Every row gives one point. Each copy is the shape, with its points in the same order, stretched, turned, moved and blurred by noise. Some copies are also mirrored. Which?

Shape (9 x 3):
[[-20 -66  -2]
 [-27 -33   0]
 [-20   1   2]
 [ 19 -47 -13]
 [-17 -12 -31]
 [ 15  50  63]
 [ -5  -4  20]
 [ -3  20  29]
 [  6  57  28]]
Copy 1, 9 rows:
[[ -8 -32 -50]
 [-18 -30 -14]
 [ -5 -13   6]
 [ 21  -4 -46]
 [-18  13 -22]
 [ 43 -18  78]
 [ 11 -22  17]
 [ 10 -22  36]
 [ 22  -2  64]]
Copy 1 is: only turned
Copy 2:
[[-65 -41 -14]
 [-48 -15 -12]
 [-21  13   1]
 [-15 -56  -9]
 [-15 -12 -31]
 [ -2  44  68]
 [-24  -1  10]
 [ -9  18  27]
 [ 13  41  31]]
Copy 2 is: only turned
Copy 3 (9 x 3):
[[  2 -95   7]
 [ 18 -53 -12]
 [ 11 -13 -20]
 [-36 -51   3]
 [  5 -31 -39]
 [  2  66  34]
 [  2  -3  11]
 [  5  23  12]
 [  5  68   0]]
Copy 3 is: mirrored

Shape (9 x 6):
[[  9 -22 -14 -46 -16  15]
 [ 18 -24 -15  -2   3  -8]
 [ 49   3  41 -23  25  -2]
 [ 40  15   1 -12 -34 -29]
 [  7  30  50 -18 -29  -9]
 [-83   0 -45  11  35 -43]
 [ 27  30   4  -9 -19  -6]
 [ 39  29  38  16 -15  34]
 [-93 -41  -4  48  21 -52]]
Copy 1 (9 x 6):
[[ -6 -34 -29 -37   4  26]
 [  8   5 -26  -3  17  31]
 [ 34  10  38 -46  40  56]
 [ 13  54 -30 -40  11  41]
 [ -2  27  33 -55 -13  51]
 [-82 -14   1  71  26   9]
 [ 17  42  -6 -47  12  17]
 [ 62  25  44 -60  -8  20]
 [-60 -13   6  95 -23  59]]
Copy 1 is: mirrored
Copy 2 (9 x 6):
[[ -9  -3  26   0  10  56]
 [ -5  -7  -8  23   7  18]
 [ 48 -54  24   7  18  17]
 [ 34  12   5  21 -19  27]
 [ 40 -20  23 -24 -34  -3]
 [-54  48  24  22  16 -57]
 [ 45   6  -1  -4   0  16]
 [ 60 -43 -28 -29 -10   6]
 [-84   8   5  27 -28 -77]]
Copy 2 is: mirrored
Copy 3 (9 x 6):
[[-34   1 -10 -22   3  17]
 [ 19   2 -24 -25  13  19]
 [ 33  13 -45 -41 -58  30]
 [ -7  22 -54 -27 -25 -27]
 [-18  -3 -18   8 -56 -19]
 [ 32  54  74  26  55 -37]
 [-12  23 -43  -9 -23  -9]
 [  0 -11 -59  30 -51  22]
 [ 71 -15  80  50  62 -39]]
Copy 3 is: only turned
